Rows are points. A path goes straight from each point to the next, and from the last back to the first. The post is the endless flat space through its rows: a point in 2 columns, a line in 3, a plane in 4, and so on, so that a path can go around it. How many times does the path go around the post? Going back the other way cancels.
(in the rows, 128 means zero)

Post (1 x 2):
[[128 122]]
Path (29 x 2):
[[ 88 170]
 [151 151]
 [145 133]
 [129 148]
 [157 146]
 [159 116]
 [132  88]
 [ 99 113]
 [ 84 156]
 [142 152]
 [188 120]
 [142  72]
 [ 73 100]
 [101 138]
 [ 71 155]
 [ 76  68]
 [136  72]
 [178  68]
 [118  57]
 [ 80 116]
 [109 147]
 [157 185]
 [181  92]
 [149 107]
 [146 145]
 [165 144]
 [168  78]
 [126  91]
 [ 93 106]]
Times around: 3

Post (3 x 4):
[[122 141  65 127]
 [115 134 133 146]
 [119 163 152 135]]
Path (26 x 4):
[[112 171 136 153]
 [163 160 116 137]
 [131  73  60 134]
 [154 110  80 148]
 [140 163 150 171]
 [103 139 106 161]
 [ 87 195 153 101]
 [115 132 148 133]
 [152  45  56 188]
 [118 111 119 186]
 [111 183 101 127]
 [ 86 153 141 113]
 [133  70  73 130]
 [140 131 117 138]
 [115 136 154 107]
 [ 99 190 156 124]
 [119 149  63 152]
 [133  82  40 171]
 [149 175 122 107]
 [110 121  81 117]
 [ 73  87  63 142]
 [117 120 118 178]
 [161 204 124 133]
 [134 106 139 146]
 [ 84  39  59 138]
 [107 182 112 124]]
Times around: 1

Post (7 x 8):
[[130 124 145 103 113 118 109 125]
 [ 98 163 135 113 144 183 121 177]
 [ 93 112  82 132 129 167 135  68]
 [121 126  96 123 132  83  89 193]
 [115 148 102 138 117 150 137  59]
 [156 123 134 120 103  88 139 162]
 [140  97 154 161  99  72 110 131]]
Path (25 x 8):
[[133  84 194 201  95 159  82  94]
 [101 125  73 191 172 137  99 151]
 [114 132 143 142 139  94 137 204]
 [110 152 165 154  81 126 134  69]
 [156 110 164 186  63  80 117 107]
 [100  92 158 178 127 172 109  63]
 [ 72 170  66 130 171 154 102  81]
 [116 127 115 120 150 121  89 112]
 [102  65 118 137 128 113  45 151]
 [ 83  50 113 160  95 139  75  71]
 [121 113  91 169 117 163 152  97]
 [139 183 219 145 131 155 132 179]
 [ 76 149 107  79 145 128 132 114]
 [ 83 190  80 129 186 208 165  82]
 [121  86 162 119 129 144  74 142]
 [130 157 135 121  89 122  81 168]
 [147 150 145  34  85 178 206 105]
 [ 67 106 142 124 126 144  67  89]
 [179 175 139 124  85 125 146 163]
 [125  63 158 100 142 167  88 127]
 [145  91 132  90 119 115  68 155]
 [124 148 136 109  89 129  97 163]
 [ 95 154  90  73 111 107 130 106]
 [119 119 133  48 150 136 151 123]
 [132  70 161 141 122 132  91  98]]
Times around: 0

Post (11 x 12):
[[113 102 168 139 120 144 165  90 168 131 135 127]
 [106 132 110 150 128 103 115 135 144 181 114 107]
 [110 117 162 126 100 122 119 172 147 138 148 164]
 [117 141  91 129 130 149 125  98 105 142 108 129]
 [135  96 143 125 184  85 167 149 104  91 114 113]
 [118 124 149 172 157 154 177 169 151 113 123 130]
 [136 133 100 114 153 121 128 125 163 177 105 122]
 [130  98 164 116 131 150  93 113 119 171 137 126]
 [158  94 130 120  96 117 114 107 121 162 125 130]
 [128 127 145 111 124  78 157 180 119 146 150  88]
 [146 133 172 137 149 138 145  63 125 107 113 113]]
Path (28 x 12):
[[108  96 204 126 165 131  67 121  76 128 116  94]
 [156 162 132 116 184 134  96 109 106 125  52 148]
 [148 117 120 139 143  42 165 147 126 135  80 130]
 [110 154 160  72 112  73 155 175 104 124 126 117]
 [113 126 166  85 158 116  91  81 146 158 117 104]
 [144 162 153 103 201 202 115 136 160 153 139 109]
 [146  84 132 131 143 122 148 117 175 181 169  92]
 [ 92 136 169 194 137 214 149 127 176 170 193  70]
 [114 122 190 167 158 122 139 129 113 129 164  16]
 [108 127   7 108 150 130 140 163 162 197 131 133]
 [ 79 163 116 175  82 174 115 120  81 186 139 118]
 [109 121 159 146 119 132 138  74 118 149 115 111]
 [ 78  66 142 113 149  47 107 112 126 184 116  98]
 [ 97 122 176  98 179 153 148 117 115 113 135 178]
 [ 75 150 133 141 154 155 175 123 141 136 173 124]
 [ 98  87 123 111  96 128 119 114 183 150 165 163]
 [161 116 147  47  51  79 144 153 158 128 160 148]
 [191  93 177 151 153 204 178  96 134 115 103 104]
 [197  96 158 119 126 133 155  49 141  86 111 127]
 [110  90 132 136 124 129 143 141 139 157 166 118]
 [133 106 111 105 164 110 116 137 142 114 139 146]
 [149 118 130 152  53 128 178 153 230 151 135 132]
 [ 75 145 101 144 107 147 119 125 156 173  90 116]
 [137  73  61 108 112  76 118 127 138 140 112 126]
 [138  79 137 131 105  54 135 126  92  81 140 143]
 [114 128 176 135 161 167 114  87  54 140 146  87]
 [126 176 133 147 113 120 157  81 119 121 100 136]
 [123 166 138 162 141 150 125 166 108 133  96 118]]
Times around: 1

Post (17 x 18):
[[ 98 182 121 151 135 144  85 154 106  94  99  96 132 120  65 102  86  98]
 [194 155 116 140 146 136 117 125 115 134 113 135 151 120 132  83 151 189]
 [ 97 147 141 155 158 170 140 139 133 129 202 112 122 147 136 130 106  95]
 [188 118  64 116 155 134 131 133 119  79  90 147 135 132 126  88 151 122]
 [102 123 111 193 108 154 118 163  70  91  96  74 134 130  76 135 102 121]
 [177 116 165 137 161  93 120 101 168 140 148 184 121 132 131 105 150 172]
 [201 158 141 127 117 110 159 111 118 142 121 146 171 146 130  98 160 118]
 [112 135  76 177 129 115 103 198  99 114  64  99 151 133 139 115 112 112]
 [108 149  93 137 118 126  61 148 111 122 167 118 142  55  92 144 104 124]
 [141 121 134 175 146 150  91 159 112  88 109  83 155  95  99 136 113  81]
 [159 138 160 106 130 128 170 142 169 106 169 169 106 102 158  88 170 155]
 [208 174 142 155 157 114 145 123 170 118 159 214 121 119 140 127 155 172]
 [ 67 135 162 198 137 167 156  94 191 143 196 151 135  95 127 111  99 126]
 [102 121 141 101 145 134 117 157 118 117 158 157 180  63  80 139  79 153]
 [180 140 111  94 119 171 129 130  91 118  67 173 123 150 175 104 138 127]
 [140 155 160 161 161 109 189 100 191 159 180 127 101  93 126 127  83 162]
 [166 152 108 131 148 144 149 149  54 110  52 154 106 106 149  75 145  79]]
Path (28 x 18):
[[133 160 127 111 171 146  87 133 123 135 249 103 173 150 111 168 160 118]
 [143 148 186 139 189 124 153 132 129 127 172 156 141 108 134 137 106  88]
 [118 165 127 145 138  75 130 130 177 146 122 152 168 131 164  79  93  83]
 [138  83 116 197 144 159  94  87 105 110 113  86 163  93 158 145  99 141]
 [152  99  90  94 108 160 162 115  93 121 136  42 189 114 134 113 149 119]
 [143 122 114 126 110 146  72 136 127 145  72 155 135 149 151 114 190 141]
 [171 126  72 121 201  93 115 153 169 131 203 194 183 128  66 176  92 177]
 [181 167 127 152 152  92 142 151 147  91  51 124 144 125  89 105 158 123]
 [157 134 111 173 107 191 117 121 115 124  91 133 150 137 167 176  98 191]
 [148  45 114 119 173 143 144  95 133 132 105 166 148  64 187 136  63 132]
 [149 184 188 214  74 115 173 140 132 173  83 100 110 107 124  68  81 193]
 [145 158 143  88 128 171 101  97 130 127 165 162 153 112  75 116 116 120]
 [120 105 198 102 151 126 228 124 198 149 127 169 145 157 175  40 174 178]
 [164 149 176 148 137 136 171 138 118 107 101 157 150 112 169 164 118 135]
 [181 132  97  56 142 143 126  89 158  78 174 130 150  94 194 101 140  57]
 [181 186 145 229 116  45 108  80 180 163 114 107 136  95  64  77  96  77]
 [113  74 108 156 124 134 129 128 138 100  73 209 122 109  78 152  71 158]
 [204 162 113 114 164 117 146  78  90 183 170 168 137  92 116 141 146  86]
 [ 97 185 133  67  95 180 115 148  91 112 108 125 129 136 171  84 156 109]
 [177 182 147 161 161  99 120 111 108  75 118 145  85  85 119  84 134  48]
 [114 156  93  70 155 124  84 133 102 103  85 165 131 165  54  63  49 160]
 [148 170 188 145 144 124  60 156 124 142 206 110 123 108  84 111 132  96]
 [126  86 163 143 171 193 102 195 177  77 161 158 166 117 126 150 123 197]
 [103 116 124 163 115 210  50 144 140  79 135  95 164 166 183 138 191 143]
 [115 186 192 161 101 157 114 135  75  87 142 148 120 112  91 125 124 138]
 [150 159  96 103 125  65 176 212 130 103 117 165 158 102 147 102 127 133]
 [153 113 143  74 160 166 179 126 175 133 188 230  85 150 142  96  94 146]
 [ 57 125 107  86  93 161 130 137 145 134 110 148 138 111 102 116  76 172]]
Times around: 4

Post (17 x 18):
[[149 154 130 141 144 157 117 170 146  71 133 149 169 125  94 120 110 120]
 [126 124 142 162 108 147 112 105 124  66 107 141 166 143 113 127 117 133]
 [144 105  86 130 107 138 123 130  88 111 120 140 148 154 134 104 142 106]
 [145 125 175 169 129 105 216 117 148 127 154 117  49 130  94 116 130  50]
 [101 140 133 176 157 138 101 132 143 159  97 199  72 137  55  95 163  87]
 [114 109  65 115 105 111  78 130 141  93  82 197 120  93 146 106 167 138]
 [135 133  86 125 142 140 123 115  86  72 111 107 136 116 125 103 111 160]
 [121 115 119 195 139  75  76 124 173 159 137 154  81 149  64  95 156 115]
 [135 154 139 137 120 150 100 129  80  48 160 169 138 133 116 113 105 168]
 [133 151 122 163 143 145 129 129 190 160 138 155 101 126  76 140 189 133]
 [117 139  83  78 123 102  97 114 109  97 123 146 143 123 106 137 121 110]
 [102 121 135 102 140 146 162 164 123  84 140  94 141 145 187 128 145 117]
 [166 132 185 159 117 118 145 136 155 133 117 139  11 169  67 115 148  89]
 [141  91 115  72 116 134 126 116 123  85 146 102 160  91 134  95 152 111]
 [153 107 156 131 137 157 163 119 135 148 155  90  84 109 167 148 107  64]
 [130 125 126  99  95 129 126 131  67 128 113 127 186 112 131 105  82 173]
 [187 115 179  87 153 101 217 100 116 114 129  80 105 125 184 125 135  64]]
Path (25 x 18):
[[173 157 169 113 130 141 176 133 158 194  93 150  72 100 159 167 172 111]
 [116 111 112  76 115 118  82 130  76 112  81 124  92 109  92  93 141 172]
 [132 143 163 116  98 158 147  86 127 144 142 199 125  84 195 145 210 102]
 [111 155  79 141 141 125 147 160 193 147 114 148 149 114  62  90 146 113]
 [157 127 117 113 136 168 167 121 141 136 169 117 121 108 111 129 129 102]
 [201 152 145  78 110 138 177  78 206  67 139  81 120 122 150 140 196  78]
 [113 129 114 149  83 145 114 153 122 165  95 139 106 135 173 144 136 174]
 [155  37 127 140 144 114 136  66 117 122 165  97 145  49 134  77 140  87]
 [146  42 154 124  68 114 158  97  79 115 146 184  76 132 120  70 105  78]
 [119 180 143  77 135 113 105 114  97 162 190  81 110 146  83 129  67 147]
 [151 152 123 109 120 119 194 175 170 115 109  99  87 125 131 120 188 152]
 [139 125  81 177 163 210 102 174 191 129 142 137 156 129 120 165 214 102]
 [ 44 163 115  89 127 113 121 180  72 127 160 173  80 144 142 139 130 126]
 [132 151 166 124  92 107 152  56 135 102  61 113 181 149 105 132 132  43]
 [159 125 134  98 121 110 162  93 104  59 117 156 112 108 193 122 118  98]
 [162 124 109 168 163  95 128 138  54 144 111 157 111 170  76  88  63 117]
 [113 124 122 149 164 118 119 182 161 169 172 121 113  95 116 153  97  83]
 [249  76 171  47  98  75 119 100  60 142 140 106  68 131 121  80 153 147]
 [168 122 132 132 155 172 142 152 157 183 112 139 141  99 130 137  94 105]
 [109 140 142 122 147 110 163 114 169 109 156 109 110 115 113 127 137 101]
 [138 114 142 124 126  55 110 108  28 150 158 105  46 170 141  51  99 108]
 [147 109 110 195 100 158  90  79 113  38 210 160  70  85  97 116 136 131]
 [182 140 206 100 122  45 152 102 141  92 136 133  99 148  80 151 105 133]
 [125 138 104  59 142  97 140 128 107  56  87 170 123  86 131  87  92 156]
 [158 192 166  92 166  85 154 109 146 106 171 123 126 123  73 104 149 107]]
Times around: 2

Post (17 x 18):
[[171 187 101 167  97 140 128 112 143 188 194 135 129 166 135 134 118 146]
 [163 110  84 146 133 157  69 141 110 163 146 143 156 150 125 140 127 128]
 [193 160 123 159 139 161  79 170 130 152 139 173  91 101 154 140  88 105]
 [102 131 152  88  99 120 137 149 128 131 131 150 109  85  74 144 160  98]
 [103 104 131 115 173 106 118 154 198  73 136 135  75 130 104 116 155 116]
 [ 80 146 109 121 132 112 135 143 184 141  97  96  78  93 179  66  84 150]
 [149 197 102 152 160 102 139 151 112 148 134 137 129 141 118 140 116 127]
 [197 117 119 114 123 157 166 137 120 113 113 113 141 154 131 130 205 117]
 [174 146 105 131 124 100  82 187 116 162 142 133 106 169 141 134 110 107]
 [151 152 149 136 136 154  96  93  92 132 138  88 108 181 121 157 203 109]
 [104  75 174 117 159  83 130 135 168 127 123 125 120 116 180  87  52 137]
 [163 146  78 121  79 151 118 124 114  97 156 105 145 147 108 178 150 100]
 [134 144 112 164  81 137 132 102 115 148 102 155 119 170 123 126 136 102]
 [ 91 118 119  47 174 115 138 137 168 144 104 139  80 127 173 112  67 136]
 [175 126 103 119 119 117 106 114  81  96 157 156 106 146 122 116 205  82]
 [110 106 112 123 146 110 153 137 168 120 107 129  48 112 159 125  75 181]
 [115 135 169 103 120  97 116 135 174 131  97 146 136 118 193 122  93 178]]
Path (28 x 18):
[[138 140 125 115 181  71  66 226 146  99 198 138 150 111 169 133 124 156]
 [135  83 194 147 115 140  77 117 183  67 167  90  88 206 184 124  86 147]
 [ 49 145 168 119 149  99 148 151 135 135 128 161 115 119 134  77  98 109]
 [147 146  99 134 207 159 137 103 171 171 165 166 105 175 160  55 128 139]
 [137  95 156  97 129 118  77  96  92 103 124 191 130 130 118 154 139 131]
 [178  89 176 187 170 106  76  79 171 133 101 159 100 149 194 118 115 160]
 [164 143 110 119 107 117  83 140  98 169 141  89  95 138 121 176 181  86]
 [106 155 143 141  91  79 111 138 142  97 117 107 178  91 136 160 117 140]
 [102 133  29 112 173 105 131  79 139 109 162 125 156 103 134  94  79 121]
 [149 135  49 151 177 169 149 149 159 118  90  58  72 153 120 101 173 182]
 [134 172 139 144 169 121 123 104 127 118 188 140  73 177  60 158 134 166]
 [133 146  98 197 198 106 137 153 146 112  91 105 115 125  74 118 163 144]
 [149 160 106 111 170 126  82 144 133 160 138 215  93  77 122 216 123 131]
 [198  97 154 122 134 114 135 211 134 155  92  71 146 123 231  85 126 134]
 [143 137 105 119 131  48 146 216 119 149  55 240 128 155 110 140 159 131]
 [ 89 146 134 125 132 137  98 136 106  87 124 144 136 115 133 107 135 114]
 [165 135 192 155 178 101 127 156 109 138 154 144  63 147 101  96 140 113]
 [148 101 151 142 141 113 110 162 121 131 104 114 107 107 137 127  99 136]
 [126 135  89 176 114  62 120 126 129 173 144 103 106 121 115 113  92  93]
 [152  95  75 104 156  73  97 162 160 153 104 131 107 142 172 119  71 140]
 [198 110  86 147 147 142 143  85 134 143 141 124 132 184 178 102 104 149]
 [ 94 136 150 122 120  89 151 137 108 137 122 130 116  64  88 144 138 123]
 [113  93  88 117 126 128  92 172 143 170 114 148 112 120 161  99  71 104]
 [109 107  43  98  65 196  89 138 146 158 145 164  86 124 208  97  64 142]
 [146 162 159 115  53 172 124 153 159 183 170 128 146  98 106 108 123 112]
 [ 49 180 161  67 163 140 116 148  96 140   7  82  56 119  79 182 128  79]
 [136  77 123 129  98  81 104 122 168 164 196 173 225 102  99 129 131 113]
 [108 108  80  94 141 101 127 164 150 155 130 179 102 130 122 163  53 102]]
Times around: 3

Post (17 x 18):
[[131 138 156 107 117 114 158 148  94 107 163 129  93  91 162 151 159 152]
 [160 120 169 124  82 103 114  91 119 140  74 140  68 139 117  91 152 103]
 [160  97 100 175 148  87 160 161  75 127 110 149 122 162 164  95 110 105]
 [137 122 113  95 172 121 135 131 142 100 122 121 146  92 116 107  97  85]
 [100 137 150 121 103 109  93 117 166 194  85 151  92 116 135 168  44 112]
 [121 140 111 146  94 111 129 140  93 196 126 148 150 126 137 146 127 176]
 [166 150 151 160  79  65 150 134 132 152 116 144 138 147  76  95 118 128]
 [137 145 145 137 125 115 122 179  68 185 138 116 117 143 110  80 130 135]
 [102 145 151 161 157  77 110 119  99  78 132 142 146 141 107  87 133 111]
 [113 130 144 102 154  51 146 143 141 190 119 146 132 110 125 176 121 157]
 [164 149  82 144 112 114 157 171 126  89 122  57 150 100 144 142 149 124]
 [123 149 150 119 140 123  82 159 116 154 117 140 168 109 157 119  69 132]
 [ 82 174 132 150 129 147 171  83 164  75 127 158 170 169 183  51 173 120]
 [ 97 127 162 148 118  89 123 116 137 191  82 130 130  98 119  78 120 149]
 [108 132 161  80 113 103  71 102 120  43 181 124 122 143 178  94  49 152]
 [130 139  94  91  86 164 167 159 167  52 123 112 165 163 124 101 135  99]
 [109 196 108 118 126 123 142 167 142 122  49 147 146 120 133  56 123  81]]
Path (29 x 18):
[[ 96 197 106 110 114 129 177 187 105  78 135 111 116 124 201 135 135 103]
 [165 140 144 119 139  52 191 205  94 186  58 114  94 121 162  86 146 123]
 [161 163 129  75  77 131 127 152 146 194 110 166 140 145 139 168 102 198]
 [127 103 160 127  91  84 130 146 135 136  76 149  62 140 130  90 146 156]
 [ 92 183 135  92 128 151 133 146 216 157 139 126 184 102 173  84  95 137]
 [ 88  76 159  65 106 115 210 108 163  88 155 122 109 131 181 101 155 122]
 [124 169 145 102  77  82 151 100 143  96  98 149  96 133 150 142 119 111]
 [ 82 127 157 174 152  75 144 102 133 116 141 124 151 141  38 124 113 132]
 [157 127 122 161 137 134 208 136 170 131  87 171 181  99 112  69 158 121]
 [179 159  97 139  79 170 106 170  46 183 139 101  89 149 141  63 145 123]
 [120 117 135 141 150  66 154 127 162 136  97 137 126  76  98 122 107  60]
 [ 83 170 125 161 140 126 135 161  65 135 166  71 137 103 172 132 115 106]
 [183 113 121 100 133 124 191 143  98 162 105 109 120  83 125 125 118 122]
 [ 57  92 115   7 121 179 213  77 167 146 122 157  57  96 176  78 163 172]
 [115  75 163 182 128  65  84  43 150 109 124 148 164 140 120  50 113 185]
 [130  85 123 127  98 134 143 111  96 138 175 159 161 112 127  25 125 145]
 [ 88 154 120 179  62  99 133 167 118  57 135 120 175 137 158  99  82 127]
 [107  94 208  71  75  94 176 119 135 233  68 140  63 104 177 172 144 173]
 [166  98  82 143  64 162 154  81 129 125  93 113 102  99  81 169  91 113]
 [128 185 174 177 168 126 126 138 156 114 102 164 166 133 152  84 164 101]
 [ 89 165 135 149 108  97  90 136 127  86 140 171 140 151 123  82  59 108]
 [144 115 163  92  91 121 120 131 116 189 123 147  92 120 169 125 140 119]
 [126 133 179 103 134  32 156 124 139 106  19 168 105 153 181  78  92  65]
 [147  69 162 150 120  95 123 112  96 121  69 123 109 161 131  98 167 123]
 [113 114 147 118  95 137 119  66 140  65 131 168 163 174 210 103 174 223]
 [181 132 138 158 179 106  73 146  92 139 125 143 153 149 102  70 128 107]
 [139 106 105 133 182  72 151 188  79  91 140 155  92 133  88 131 127 140]
 [151 138  87 135  93 114  77 158 104 181 138 148 113 107  86 123  28 132]
 [123 135 111 114 128 115 115 175 107 181 128 152 122 135 144 119  70 104]]
Times around: 5
